Each row is a point. To make a cloud, some directions were put in groups of two or more. Within a group, all points are equally far from the middle, so they leave a hole (a ring in 2 directions, a hollow ball in 3). The other directions are filled evenly. Then the cloud was stretched, turned, moved and blurred a little. Count the holes, and give their numbers of directions, smallest first.
(in the rows, 128 means zero)

Cloud (13 x 2):
[[177  92]
 [109  98]
 [117 138]
 [156 153]
 [ 97 128]
 [151 159]
 [ 94  68]
 [109 170]
 [102  75]
 [110  60]
 [141  58]
 [125 125]
 [129  98]]
Holes: 0

Cloud (21 x 3):
[[ 93 138 127]
 [154 142 203]
 [153  89 125]
 [ 95 148 167]
 [ 94  61  97]
 [ 79 126 156]
 [ 61  60 108]
 [159 129 174]
 [131 125 119]
 [125 116 142]
 [102 164 129]
 [137 106  68]
 [194 103 123]
 [200 169 153]
 [121  69 106]
 [ 99 100 133]
 [124 123  94]
 [168  96 141]
 [108  67 157]
 [152 144 105]
 [169 127 100]]
Holes: 0

Cloud (29 x 4):
[[190 115 115  94]
 [165 172  93 109]
 [ 90  79  89 138]
 [146 109 174  94]
 [145 178 116 113]
 [129 139 167  84]
 [ 98  81 128  63]
 [108 106  86  73]
 [ 68 133 110 137]
 [130 164 145  92]
 [140 130  91 150]
 [136 136 178 104]
 [150 102 116 147]
 [130 131  78 133]
 [136 136 163  75]
 [148  99  93 115]
 [171 153 111  72]
 [ 83 137 147 121]
 [161 128 179  91]
 [153 113 102  75]
 [144 110 175 115]
 [109 101 147  64]
 [101  85 159  80]
 [ 63 107 146  68]
 [ 94 128 164 101]
 [ 90 101  71  84]
 [113 108  74  92]
 [ 76 101 100  57]
 [ 63 128 132  80]]
Holes: 1 (3)

Cloud (49 x 6):
[[ 83 163 147 139 147  81]
 [ 63 114  88 165 138 137]
 [135 168  86 124 103  83]
 [152 137 115  83 154 151]
 [165  76 112 111  78 145]
 [116  79 120 189  90 138]
 [ 85 112 171 115  79 105]
 [105  75 110 122  68 175]
 [ 95  97 180 161 128  62]
 [169  91 141 147  67 156]
 [137  98  65 140  90 164]
 [115  99 149 175  88 179]
 [131 135  91  77  89 158]
 [100 148  95 111 166 146]
 [163 103  87  96  85 168]
 [ 66  91 164 149 127 172]
 [100  98 117 192 138 116]
 [165 138 127  88 142 100]
 [ 95  57 190 155 127 111]
 [ 98  70 111 128 157 136]
 [134 146  84  82 121 176]
 [119  62 180 167 110 162]
 [122  47 164 124  80 148]
 [170 137 154 143  93 169]
 [161 105 158 149 134  72]
 [ 94  98 144 113 142  72]
 [140 127 138  91  67 114]
 [ 78 142 139 125  91  81]
 [150 115 100  99 161 137]
 [139  89 152 110  99 203]
 [119 136 157 162  62 105]
 [112 102  87 171 117  94]
 [151  80 114 173 115 158]
 [145  93  86 158 105 184]
 [122  94 171  76 108 158]
 [ 75  95  80 160 135 135]
 [157 123  75 134 108 188]
 [133 156 150 158 166 100]
 [107 100 124 152  94  65]
 [146  99 177  95 127 173]
 [181 174 115 144 103 126]
 [ 79 102 120  84 140 165]
 [145 124 196 103  91 110]
 [126  78 126 167  80 182]
 [156 122 142 133  67 171]
 [181 169 117 144 101  99]
 [107 126 153  77 103 156]
 [ 99 116 159 138 127 191]
 [102  84 110  75 100 157]]
Holes: 1 (6)

Cloud (88 x 8):
[[120 171 105 145 172 210 166 109]
 [139 178 140 129 125  93 160 164]
 [154 178 155   7 143 146 118 162]
 [119 173  68 165 144  84 135  92]
 [149 176  87 145 122 149  49 139]
 [154 146  73 130 201 170 180 156]
 [ 96 100 163 115 107 158  56  78]
 [111 144 190  85  82  86  81  83]
 [ 79 150 118 119 162 134 192 107]
 [ 90 140  81 158 198 119  86 120]
 [ 97 171  92 130 112 144 158 173]
 [123 120  85 109 117 125 112  84]
 [ 83 128  79  86 147  78 139 150]
 [106  93 178 127 122 171 155 111]
 [ 88 111  97 118 162  76  97 117]
 [145 155 129 145 169 136 166  93]
 [136 148 117  38 182 158 100 177]
 [ 99  66 113 132 160 150 152 131]
 [ 87 185 145 128 129 138 169 110]
 [109 114 152 115 141 155 124 137]
 [110 106  97 110 123 146 111 121]
 [130 147 133 140 166 164 156  50]
 [ 83 134 115  81 147  90 108 172]
 [193 161  79 114 139 190 158  75]
 [148 115 189  84 120 168 113  91]
 [111 163  64 129 123 130 163 186]
 [109 159 131 117 111 185 150 156]
 [153 156 149 169 157 161 110 136]
 [159 163 122 169  77 114 148 149]
 [177 142 198  91 115 198  70 101]
 [132 210 170 110 182 198 151 156]
 [ 93 141 125 128 119 146 111 136]
 [167 140  73 114 100 136  69 151]
 [ 70 105 155 113 166 135 162 107]
 [114 151 118  86  98  83 139 177]
 [133 177 112 131 130 204 103 102]
 [ 87 117 125 103 156  71 180 106]
 [146 206 108 103 108 130  94 113]
 [ 92 154  63 130 136  70 113  75]
 [153  95  72 114 130 138  90 107]
 [131 136  93 120 167 175 108 106]
 [118 124  77  87  88 135 118 113]
 [156 112 164 105 133 161  84  86]
 [112 182 122 109 114 159  66 130]
 [ 70 127 111 183 153 124 132  87]
 [131 131  83 109 150 178 148 198]
 [149 162 177 117 149 184 171 139]
 [ 54 158 138 148 147  91 165 119]
 [136 142 149  77 114  93 119 114]
 [111  97  90 175  93 130 154 123]
 [160 199 144 128 166 132 101 167]
 [132 142 153 178  86 174 129 143]
 [166 167  80  79 153 141 215 125]
 [177 188  92 176 109 177 154 125]
 [113 183  79 115 114 112 116 120]
 [169 165  82  71 195 110 140 143]
 [139 171  46 132 134 134 107 116]
 [131 138 116 128 120 182 149  75]
 [141 153 154 111 128  72 166 139]
 [ 99 163 175  86 112  87 155  92]
 [143 180 101 114 181 202 183 107]
 [134 109 104 110 122  74 118 114]
 [125 163  64 167  93 147 160  97]
 [139 158  80 106 125 137 181  71]
 [118 137  92 111 172 134 131 156]
 [105 149 129 141 170 150 131  82]
 [156 166 118  97 180 171 157 135]
 [121 155 121 127 134 208 125 117]
 [114 152 154 114 134 104 122 171]
 [112 177  99 102 143 132 210 131]
 [155 129 153 125  85 150 120 110]
 [124  84 118  93 139 143 125  69]
 [144  98 140 101 100 107  75 123]
 [ 96  89 101 180 141 145 112  69]
 [171 140  85 133 106 210 145 141]
 [ 89 131 114  69 109  82 122 110]
 [106  93  64 157 107  81 100  91]
 [149 191  97 132 137 126 127 152]
 [170 112  98 143 158 206 165 121]
 [120 106 152 149 146 148 105  82]
 [122 181  98 137 109 167 122 102]
 [110 135 142 151  56  96 104 135]
 [127 193  98 118 109  90 108 149]
 [ 70 161 136  54 117  71 109 101]
 [ 88 174  90 137 165 101  93 133]
 [101 120 199  82 152 149 187 133]
 [ 66 115 126 104 168 128 179 121]
 [120 130  65 133 147 147  66  72]]
Holes: 0
